Every row gives one point. The window is the flat piece filled in between its corners: a triangle in 3 columns, a solid with four corners in 4, and so on. A path goes straight from each point to the next, and from the last back to the first. After which points does the path pass through the window?

Window:
[[ 21  59 -28]
 [-14 -27  15]
 [ 33 -86 -38]]
Path:
(1): [41 13 32]
(2): [ 47 -30 -11]
(3): [ 18 -29 -84]
(4): [-39  32 -52]
(5): [24  8  0]
(6): [23  6 72]
(7): [-14 -14 -32]
(8): [  2 -15 -85]
(9): [ 35 -36  -5]
(10): [82 37 -6]
(11): [ -3  48 -68]
(12): [ -7  34 -36]
(13): [61 48 11]
(14): [  9 -18  21]
(15): [-26 -11 -15]
(16): [-23   2 -29]
Through the window after points: 4, 6, 8, 12, 14, 16

Window:
[[-15  -9  25  -9]
 [-68  95   7  12]
 [ 74 -44  -4   8]
 [ -3 -12   6  40]]
Path:
(1): [-28  -5 -26  -4]
(2): [11 -7 68 27]
(3): [26 -7 67 33]
(4): [-11 -12 -27  31]
(5): [-15  11 -52 -14]
(6): [29  1 20 42]
(7): [ 3  4 30 15]
(8): [-23 -33  -9  -5]
(9): [ 28 -28 -50   4]
(10): [ 54 -22  48  28]
(11): [-42  58  39  26]
(12): [-34  39 -25  16]
Through the window after points: 1, 3, 7, 9, 11

Window:
[[-75 -42 -15 -17]
 [ 14  20 -23  37]
 [ 69  -1   2  43]
 [-72 -14  22   0]]
Path:
(1): [ 25 -34   0  83]
(2): [73 20  4  5]
(3): [ 18  31 -14  16]
(4): [ 11  -1 -21  50]
(5): [ 41 -13   3  52]
(6): [67 19  0 10]
(7): [ 18 -15   1 -25]
(8): [  2 -23   0  61]
(9): [-86 -38 -11  24]
(10): [-87  -9   8 -60]
(11): [-19  -4 -39 -38]
(12): [-52 -52  23  56]
Through the window after points: 1, 3, 5, 11

Window, 6 rows:
[[ -3  14 -28  15  31  18]
 [ 34  60  11  65 -43   8]
 [ 12  18 -12 -62 -65 -64]
 [-51  -6 -36  57   8 -19]
 [  0  10  35 -32  95  -5]
 [ 34 -19  -9  23 -22 -13]]
Path:
(1): [ 43  23 -40 -38 -24 -78]
(2): [  7  14 -35  17  33 -27]
(3): [-28 -23 -12   6  24   0]
(4): [ 1 21 17 -5 -4 -5]
(5): [ 44  36 -12  -2  38 -53]
(6): [ 13   4 -28  12  26 -53]
(7): [-12 -38  15 -24  17  23]
(8): [-14   9  14 -42 -68 -27]
Through the window after points: 4, 8

Window (6 x 6):
[[ 32 -45  47  20  21 -43]
 [ 56 -15   2 -18   2   1]
 [ 16 -55  -8  45 -15  -4]
 [ 36  -6   4  31  49  -4]
 [ -8  27   1  21 -31  -6]
 [-89  65 -72 -95  28   1]]
Path:
(1): [  6  -1 -24   8   9 -35]
(2): [-50 -10  21   6  17  30]
(3): [ -1 -39  20  16   0  23]
(4): [ 39 -29 -53  56  -6 -51]
(5): [-11  35 -46  -8 -16 -31]
(6): [-26  17  14  -8   5  21]
(7): [  8 -25  41  -8  28  23]
(8): [ 28 -28 -65  26  31 -42]
(9): [-22  28 -14  12  -8 -54]
(10): [-23   5   6   9 -17  77]
(11): [-81  40 -25 -37  34  26]
(12): [ 19  26 -64 -53 -19 -53]
(13): [ 45  27 -44 -27  20 -27]
(14): [ 13 -17  52  -3   6  15]
(15): [-12 -41  47  -7  10  24]
(16): [ 82  -2 -14  13  12 -72]
Through the window after points: 3, 5, 11, 15

Window:
[[ -7  37   6 -56  42   6  50 -21]
 [-17  62   8  36 -44  -3  -7  -7]
 [ 38   0  13 -28   6 -11 -39 -38]
 [-20 -31  31  -5 -16  60   7  36]
 [-53  -6  -1   2  51 -25  13  31]
 [-28  28 -40  12 -95  22 -14 -25]
 [  9   6 -17   2   9  16 -22  21]
 [ 12 -17 -10  -8  -7  33  36 -29]]
Path:
(1): [-23  66  25 -39  41  54  -9 -29]
(2): [ 18 -11 -16 -22  -7 -43  54  -4]
(3): [  7  13 -14  -8 -29  -9  22   8]
(4): [-30  -8   6   5  28  22  11  -9]
(5): [-32  17  -5   7   1  14 -14  -8]
(6): [ -7  22 -14  10 -32  -1   2  12]
(7): [-21  22 -23 -27 -92 -13  -7  -3]
(8): [-20  22 -31  27 -52  40 -12 -29]
Through the window after points: 1, 3, 5, 7

Window:
[[ 13   1 -22 -15   4 -19 -13  38]
 [ 10   4 -28   7  -2  18 -22 -28]
 [ 45 -57  -1  -9   8  27   7  18]
 [-39  29 -28  21   1  -3  19 -23]
 [-30 -17 -20  -7 -33   8   7 -45]
 [  5 -15 -43  26   4 -37  -6  17]
 [ 21 -30   0  13 -35  36  -6  42]
 [-31  28  95  42 -32  28 -53  -1]]
Path:
(1): [ 24  -8  -9  -6 -16   3  29  -3]
(2): [ 16   8 -20  23 -33  -6  18 -14]
(3): [-33 -22 -10 -26  37  13 -22  23]
(4): [-23 -53   7  12  -5  47 -35  28]
(5): [ 22  -4  -8   5 -27   8   2  17]
(6): [ 24 -10  -6  14 -20   2  -4  25]
(7): [-14 -40 -21  10 -18  38 -14  31]
(8): [  0 -42 -10  -2  -6  20 -11  -8]
Through the window after points: 2, 4, 6, 8

Window:
[[ 26  -4 -13  18 -63 -12  44  35  36]
 [ 49 -17 -81  78  48  27 -45  -8 -44]
 [-33   8   4  -9  16  35 -44  10  22]
 [ 28   6  25  -9 -15 -31  32  39  -1]
 [ -2 -25 -42 -24 -28  51  -3  34 -27]
 [-71  61 -33  18  44 -16  38 -21  47]
 [ 10  41  -3 -78 -31 -14 -77  13  33]
 [ 18   2  16  -7  -3 -51   5 -41  21]
 [ 64  60  22   7 -23 -35   4 -52  17]]
Path:
(1): [ 13  11  27  60 -61 -54 -30  28 -16]
(2): [-20  18 -27  27 -32  -5 -38  11 -54]
(3): [ 42  -6 -30 -15  18  17  -4  11  29]
(4): [ 58 -50 -92 -33   2  47  17   6  23]
(5): [-35  24  13   0 -34  16 -17  28 -38]
(6): [-24  18 -15  42 -12 -23 -16 -12  -9]
(7): [ 25  -5 -24   1  49  64  31  10  26]
(8): [ 37  -1 -14  -2 -26   1  34  18  30]
(9): [ -1   8 -20  49 -58 -24   2  23  11]
(10): [-37  53 -14 -21 -33 -21 -27   9   7]
(11): [ 46  -6  -8 -19  32   4  11   1  64]
(12): [ 16   7 -86 -18  95  49  13 -33  13]
Through the window after points: 2, 4, 8, 10, 12

Window:
[[ 10  45  16   8 -17   2  10  41  41]
 [ 41 -43  -6 -12  -1   8 -46  -9  12]
 [ 20 -13  25 -28  32  -1  12   2 -21]
 [ 10  -7   2   7 -45  50  26  31  37]
 [  4 -34  -8 -25 -28   1  15  33  52]
 [-22  19 -22 -52  35 -12 -10  31  -4]
 [-27  11   3  13  79   2  -3 -26  12]
 [-95  -5  27   1  -3  -9  17  -4  -5]
 [-36 -11   1  11  -9   1  30 -46   6]]
Path:
(1): [  2  16 -69   6  23 -18  40  24  -7]
(2): [19  8  2 14  1  2 25 40 19]
(3): [-25  21  20 -28 -53  33 -10   3  60]
(4): [-40  12  16 -61   1  -4 -11 -13  16]
(5): [-57 -13  11  23   6  -3  18  12  -3]
(6): [-35  -7 -41  -3  24 -29   9  27  11]
(7): [-14 -23  17 -27   1  14   3  -9  12]
(8): [ -4 -33  65 -11 -15  37 -14 -36  41]
Through the window after points: 2, 4

Window (11 x 11):
[[ -1  26 -10 -35  50  57   9  10   3 -49 -27]
 [-17 -17   2  15  55 -10  -4  -4  12 -42   6]
 [-73  -1 -19  95 -65  44 -42 -70 -39  53 -22]
 [-19   6 -51  -5  61  14  54 -15  55 -43  28]
 [-20  34  -7 -46  61 -29 -22  35  13  32 -32]
 [ 71 -60   2 -23 -34 -59  32 -33 -35  16 -52]
 [  4  43  16  34  53  27  21  12 -29  43 -71]
 [-23 -48 -13 -28  23  56  64  55  -2 -39  54]
 [  7 -39  10 -39  77  -7  -5 -36  47  48  12]
 [  7  40  11 -18  30  13  15   4  13 -31  39]
 [ 24   2 -39   0  37   8 -27  44  38  -9  15]]
Path:
(1): [  0 -13  -2  18  31  14 -17  28  37 -13  -1]
(2): [-29   7  49  -9  25  37 -11  11  78  -8 -37]
(3): [ 30  10 -66 -27  60  17  23   0 -47 -28  14]
(4): [ 12  23 -60 -16  60 -11  18 -42 -23 -10  11]
(5): [-10  14  32   7  27  26   0  22  47  -4 -28]
(6): [-37  -1  32  29  20  47   6  18  84 -27  -2]
(7): [  7  44 -45 -35  87   4   9   1 -52  -4   5]
(8): [ 24  14 -36  10  32   2 -72   9 -68 -22  58]
(9): [-22 -12   4  10  28  31  46  -2  24  -8 -24]
(10): [-35 -62  31  25  13  11  56  26  46  -8 -36]
(11): [  3  29 -36 -42  51  36   5  28 -33 -10  39]
(12): [ 14  18 -28 -31  44 -14   1  16 -30   8  -3]
(13): [-22 -23  42  16  17  29  21 -16  74  48 -64]
(14): [ -4  -6  21  -9  44 -11  22  22  42 -18  -5]
(15): [ 30 -34 -46 -47  83   7  -7 -29 -25   7  21]
(16): [ 21  17 -44 -19  42   6  -6  19  11  -7  14]
Through the window after points: 2, 10, 16

Window, 11 rows:
[[ 42  31 -15   1  68 -69  -6 -65 -35 -21   3]
 [-53  16  15  -2 -24 -27   8  44 -27  52 -33]
 [-32 -29  30  26 -95  36 -69  25  -7 -20 -25]
 [  0  17 -20 -59  25   3 -48 -29  -1 -42   4]
 [ 50 -12 -58  40 -20  90  69  30   8 -39 -16]
 [ 27  17  -6   5 -31 -11 -11  26 -21 -42  59]
 [ 48 -11 -24 -18  60  24 -69 -27  22 -10   9]
 [ -5 -11 -52  26 -31  -8 -63 -83  31  31   0]
 [-88 -24  70   3  16  48 -16   0 -51  -3  16]
 [ 66  19  30  -9 -44 -21  35 -35 -29  38   7]
 [-44  45  21  37   0  13 -31 -57 -89  48   2]]
Path:
(1): [-22  46  24  14  26   7 -40 -56  34  -7   5]
(2): [  0  49  30  49  -4  17 -31 -42  21  -3  -9]
(3): [ 37  -5  -9 -27  -4  -6  -9 -12 -33   7  19]
(4): [ 22 -32 -23  13 -19  15 -33 -28 -57 -33  14]
(5): [17 59 19  9 50 33 40 -1 52 -6 14]
(6): [  2  33   7  -9  22   2 -31 -29   2 -25  -3]
(7): [ 13 -17 -31 -63 -14   3 -29 -13 -27  -9  16]
(8): [ 54 -23 -32 -19 -15 -10  -6 -24 -67 -11  14]
Through the window after points: 2, 6

Window, 12 rows:
[[-54  14  20  59  40  74   3  -2 -16  -8  32  10]
 [-23  51  -3  18  44  30 -35 -15 -29 -59  55  28]
 [ 63 -47  -7 -58 -17  26  27  25  19  24 -20  19]
 [ 23 -23  16 -51 -35 -79  58  57   1  29 -10 -37]
 [ 48   8 -19 -41 -50 -22  38  57  20  11 -95 -20]
 [-26   3 -20  36  20   2   1 -67 -26  -5  11  12]
 [ -6  31 -30 -36 -19   8  -9  20  23  65  22 -25]
 [ 11  -8  13 -23 -62 -14   1  29  71  22 -15  31]
 [ 38 -11  36 -11 -50   8 -25  10 -24  13 -25 -20]
 [-69  33  47 -17  69  59 -40 -61  15 -12   9  15]
 [ 32 -22 -26  15 -27   3  -7  20  53 -52   2 -85]
 [ 16  41  27  34  60  14 -22 -17  30  28  20  10]]
Path:
(1): [ 29  27  34  -8 -53   0  72 -29  17 -19   7 -26]
(2): [ 14  23   4  17  -5  16  30 -72 -20  -7  37   8]
(3): [-31   7 -13  17  29   7 -25 -14  -9 -13   2   9]
(4): [ -2  -7 -33 -23   6  -3 -48  35   7  21 -19   1]
(5): [  4  25  81   6 -27  45  42 -47   8  -2  23 -16]
(6): [  0  32   9 -17  -5  17  17 -51  13   9  55 -30]
(7): [ -8  -6   4   4  11   5 -15  24   8  -1  -3   3]
(8): [ -2 -19  -8   4  15  -4 -13  17  26  -1 -14 -18]
(9): [ 27  31   2 -19 -44  51  24   0  12 -14  10 -32]
(10): [ 20  22  -5 -30 -42  23  54  -2  32 -15   8 -17]
(11): [  0 -43  24   4   9 -31 -52  28   7  52 -34  -9]
(12): [ 10 -26 -14 -34  16 -15 -41  43  17  25 -23  -4]
Through the window after points: 2, 4, 8

Window, 12 rows:
[[  6 -15  20  14 -23  -8  -5   6 -28   4   0 -13]
 [ 20  26  12  11 -14   8  30  -9  12  29  17 -22]
 [-41   8 -60 -70 -13 -11 -60 -30 -41 -24 -74  63]
 [-18  -2  43  -3   4   4 -17  10  -1  27  24  17]
 [ 13  21  -7 -13 -12 -10 -13   4  -8 -26  51   9]
 [  3  10  -3  95  -8  20  21  16  50 -53 -14  15]
 [-12 -10   7  21  56  30  40  24 -39 -19 -15  27]
 [  7  17  44  16 -18   8  18 -27 -20  -9  23  22]
 [-29  -4   7   8 -11 -19  -2 -34  -7  11  37  -8]
 [-24  22 -32  43   8  75 -70  -9 -24  14  13 -40]
 [ 64  22   7  16  53 -28 -27 -54 -13 -10  28   2]
 [ 38  -5  41 -11  17 -13  21 -22  40 -82  31   0]]
Path:
(1): [-12  24   9 -23  10 -36 -21  -7 -35 -32   7  11]
(2): [-37  53  54  39   5 -24 -33   1  23 -58 -26  31]
(3): [ 48 -42 -29 -25   9  21  17 -29 -24  33  69 -23]
(4): [ 35 -72 -12  49  46   3   7  -3  35 -25  29  43]
(5): [-12  92  19 -11 -29   2   3 -20 -28 -39 -16 -27]
(6): [-16  60  57 -19  23  -9 -18  23 -14  12  16 -15]
(7): [  8 -14 -20  34  -9  39 -15 -34  -3 -25  15   1]
(8): [ 42  -8  21  10   2  27  16 -14  19 -37  32   3]
(9): [-42  15  24  -8  53 -46   6   0 -15 -56 -19  12]
(10): [ -4  35  37  20  26 -21 -16  -8 -56 -21 -12 -11]
(11): [  9 -27   2  10 -18  12  10   5   0   3  12   4]
(12): [ -6 -29 -47   3 -33  55 -21 -39  14  23 -38  41]
Through the window after points: 2, 6, 8, 10, 12

Window:
[[-20  12  -7   6 -10  -9 -80 -18 -15 -32  -5 -21  50 -28]
 [-36 -59   7 -58 -40  12 -41  -8   3 -16  15   3 -32 -31]
 [-11   7 -26  39  13 -55  12  13 -32 -69 -35   9  14   0]
 [-27  -8 -30 -13 -32  21 -23  30  53 -19  -5   6  54  -5]
 [ 23 -69  52  -6  15  12   1  40 -47   7 -18 -48  13  42]
 [-30   7  18 -61 -21 -22  47  28   3 -15 -11 -25 -37  12]
 [  2   1 -43 -27  48   0 -34   5  32 -18 -11 -26   4 -21]
 [ 39   2  28 -34  30  -9  51  20 -13  -3  -4  37  32  34]
 [ 17  -9 -36 -16  12   8  29 -11  -4 -20  27 -22  15 -19]
 [-47 -32  31  -5 -30  40 -38 -42  10 -51  -1 -27   4  42]
 [-26 -53 -25 -51 -22  32  10  13   1  48 -22   1  41  39]
 [ 65 -19  17   9  14 -50  32  13  -8  -7 -45 -29  24  44]
 [ 15   6   5 -18 -35  22 -52  29 -24  22  14  28 -32  -5]
 [-31   9  26  32  -7 -42 -66  -1   5 -20  32  -2  -8   7]]
Path:
(1): [-34   3  14  22 -11   0 -49 -13  -2 -11 -43 -21  20 -31]
(2): [ -7  -7  -3 -14  -7 -11 -43  -2  -7 -29  24  -8  22   8]
(3): [ 25   1 -32 -57   7 -52 -29  11 -19 -27  49 -20  13  14]
(4): [-31 -36  21   9   0  38  16   1   5  13 -57   0  -2   6]
(5): [-10 -13  28  20   0  10  27  12   5 -24 -22 -10  11  -2]
(6): [ 38 -11 -34 -27   2 -60 -24   8 -18 -19 -16 -14  24  35]
(7): [ 41 -47   7 -40  -4 -23   1  38 -37 -32  14  -2  -6  55]
(8): [-26 -32  35   0   2  24 -14   0  -2  16 -23 -30  16 -17]
(9): [-13  -6  17   5  -6   6 -13   7 -19  13 -16  -4  -1 -13]
(10): [  9 -35  20 -44  -4 -12 -15  11 -14 -42  11 -28   2  49]
(11): [ -5 -30 -11 -25 -34 -19 -34   7 -21 -41  15 -20  13  14]
(12): [-19 -17  13   0   7  11 -20   2   6   3 -21 -21   3 -13]
(13): [  6 -27   9   2  18   2  -8  10   8  -3 -21  -6   6 -23]
(14): [-24  -6   9 -14 -40 -28 -27   3 -29 -29  20 -27  23  95]
(15): [ -5 -47   2 -52   1 -16 -55  73 -17 -15  23 -21  15  29]
(16): [  6  15  -7  29 -19  23  29 -36  25  -4 -37   7  20 -13]
Through the window after points: 1, 5, 7, 13, 15
